Rows are points. To make a cloud, some directions were put in groups of two or more. Within a group, all points are equally far from the middle, so they leave a hole (a ring in 2 directions, a hollow ball in 3). The other directions are filled evenly. Then the cloud was stretched, turned, moved and blurred a little. Count the holes, and give their numbers of directions, smallest first.
In the rows, 128 means zero.

Cloud (14 x 2)
[[112 168]
 [154 168]
 [124  99]
 [120 172]
 [ 88 123]
 [ 90 146]
 [163 120]
 [ 98 107]
 [ 88 142]
 [ 96 110]
 [122 173]
 [ 99 158]
 [107 165]
 [137 101]]
Holes: 1 (2)

Cloud (14 x 2)
[[119  89]
 [153 161]
 [137  87]
 [125 162]
 [106  98]
 [141 164]
 [136  86]
 [156  94]
 [ 97 120]
 [174 132]
 [105 147]
 [167 150]
 [170 110]
 [116  90]]
Holes: 1 (2)

Cloud (20 x 3)
[[147 120 180]
 [109 163 140]
 [106 158 150]
 [180 136 142]
 [122 150 103]
 [102 126 167]
 [160 141 173]
 [181 129 139]
 [106 115 169]
 [115 125 177]
 [155 167 127]
 [104 150 158]
 [135 126 182]
 [175 124 159]
 [131  83 129]
 [120 106 102]
 [163 157 159]
 [154 128 178]
 [130  84 150]
 [160 104 107]]
Holes: 1 (3)

Cloud (19 x 3)
[[167 141 113]
 [110 177 103]
 [ 92 135  91]
 [ 89  84 107]
 [151 105 166]
 [110 170 130]
 [149 142 155]
 [116 134  70]
 [125 115  78]
 [138 115 139]
 [140 141 145]
 [ 92 167 105]
 [129  91 136]
 [128 103  72]
 [117  86 127]
 [103 101 109]
 [167 163 108]
 [103 156 151]
 [162 179 128]]
Holes: 0

Cloud (27 x 4)
[[157 170 136 109]
 [ 93 100 138 108]
 [108 137 163  86]
 [124 133 181 133]
 [163 158 112 106]
 [156 156 133 141]
 [164 124 112 165]
 [140 101 136 143]
 [151 189 100 103]
 [143  94 144 150]
 [ 93 188 117 104]
 [155 171  95 109]
 [164  68 137 132]
 [137 114 169 139]
 [117 134  81 126]
 [ 95 157 145  86]
 [ 95 115  56 137]
 [172 161 134 108]
 [154  90 112 117]
 [104 170 100  87]
 [115 172 132 154]
 [159 178 137 144]
 [128 116 109 126]
 [140 165 147  90]
 [116 177  84  96]
 [102 120 123 137]
 [146 108 110 152]]
Holes: 0

Cloud (30 x 4)
[[164 128 135 137]
 [ 67 132 153 108]
 [127 144 184 105]
 [ 93 101 144 134]
 [165 150 124 135]
 [144 115 105 103]
 [ 77 143 154 151]
 [118 163 182 131]
 [130 165 168  89]
 [127 143 183 104]
 [104 164  97 126]
 [108 152 146 167]
 [ 75 146 156 146]
 [157 153 130 150]
 [ 99 108 166 102]
 [129 161 118 163]
 [157 137 117  95]
 [111 193 134 108]
 [ 71 125 153 131]
 [137 133 178 131]
 [ 65 155 151 111]
 [135 147 168 150]
 [134 151 159 159]
 [103 154  94 126]
 [ 92 140 111  87]
 [120 155 163 161]
 [132 188 132 106]
 [ 99 128 110 157]
 [ 99 151 149 166]
 [116 163 181 133]]
Holes: 2 (2, 2)

Cloud (46 x 6)
[[161 175 172 149  98 132]
 [ 83 128 117 100 111 147]
 [172 115 119 119 166 141]
 [ 79 129 152 118 107 113]
 [116 171 122  88 102 134]
 [117 111 171  98  95 154]
 [152 142 138 152 164  91]
 [ 87 140 109 146 139 157]
 [127 124 141 126 135  63]
 [143 172 148 144 158  90]
 [139 151 156 135 168 180]
 [115 183 152 129 120  91]
 [111  96 162  74 151 137]
 [ 99 150 116 107 171 156]
 [ 85 143 111 134 158 154]
 [118 177 103 128 153 136]
 [126 129 112  92 118  76]
 [166  88 124 101 133 160]
 [150 157 163  66 116 162]
 [159  91 178 149 131 132]
 [146 159 143 147 154  80]
 [150  92 132 168 114 162]
 [148  80 130  98 142 169]
 [138  85 161  79 140 122]
 [180 154 179  97 124 116]
 [130  97 103 157 111 144]
 [138 130  90 105 157 108]
 [151 141 142 151 162  86]
 [ 83 114 113 104 112 145]
 [148 148 167 150 139 189]
 [150 162 128 110 112 184]
 [158  82 127 107 132 168]
 [ 97 114 112 128 111 169]
 [142 121 133 107  86  90]
 [163 163 110 140 108 151]
 [141 153 129 169 126  82]
 [ 82 135 107 114 127 154]
 [149 175 128 161 111 155]
 [ 91 101 100 142 154 137]
 [131  87 153  83 112 163]
 [ 88 110 150 163 139 101]
 [143 151 180 146 154 171]
 [ 90 149 117 159 138 155]
 [168  92 129  86 120 149]
 [158 160 151  56 145 137]
 [ 88 151 132  73 151 129]]
Holes: 3 (2, 2, 2)

Cloud (55 x 6)
[[126 121 112 130 193 126]
 [187 139 151 106 125  95]
 [151 106  94 141  80 125]
 [107 115 106 115 193 134]
 [168 106 101 130 115 134]
 [161 169 124 145 202 148]
 [170 157 109 130 152  90]
 [150 172  70 107 128 121]
 [122 143  96 159 110  77]
 [149 179 109 142 148 128]
 [131 172 138 106 184 103]
 [196 151 112 113 196 144]
 [190 161 139 105 136 130]
 [145 154 133 106 134 119]
 [157 175 152 108 168 149]
 [175 136  94  85 107 119]
 [163 141  89 138 118  95]
 [157 182 143 110 175 110]
 [143 148  85 120 159 132]
 [129 164  65 134 152 140]
 [145  92 118  96 134 105]
 [112 124 132 133 112 118]
 [127 128 131 133 127 130]
 [114  81 162 127 118 118]
 [158 125  92 117 124 104]
 [158 118  91 122 106 155]
 [119 160  91 127  98  79]
 [166 129 131 163 110  92]
 [156 170 115 106 146 132]
 [113 163 115 122 121  60]
 [111 151 145 100  75 108]
 [190 124 144 105 112 148]
 [141 104 120 131 146 208]
 [148 149  87 132 126 130]
 [121 132  80 165 112 128]
 [113 154 113 127 129 179]
 [153 127 113 146 208 158]
 [104 136 138 120  72 125]
 [159 145 131 157  87 109]
 [172 147 171  88 162 173]
 [102 174 132 116 157  77]
 [105 126  64 144 155 157]
 [145 129 125  86 153  81]
 [107 106 126 107 146 126]
 [178 131 140 134 178 171]
 [171 108 128 128 134 156]
 [ 97 119 119 127 136 116]
 [114  71 142 120 164 153]
 [106 106  97 114  99 107]
 [110 120 125 124 151  77]
 [152 133 134  78 182 126]
 [134 132 122 157 139 120]
 [141 119 117  68 142  74]
 [106 125 107 133 110  93]
 [165 159  90 111 168 177]]
Holes: 0
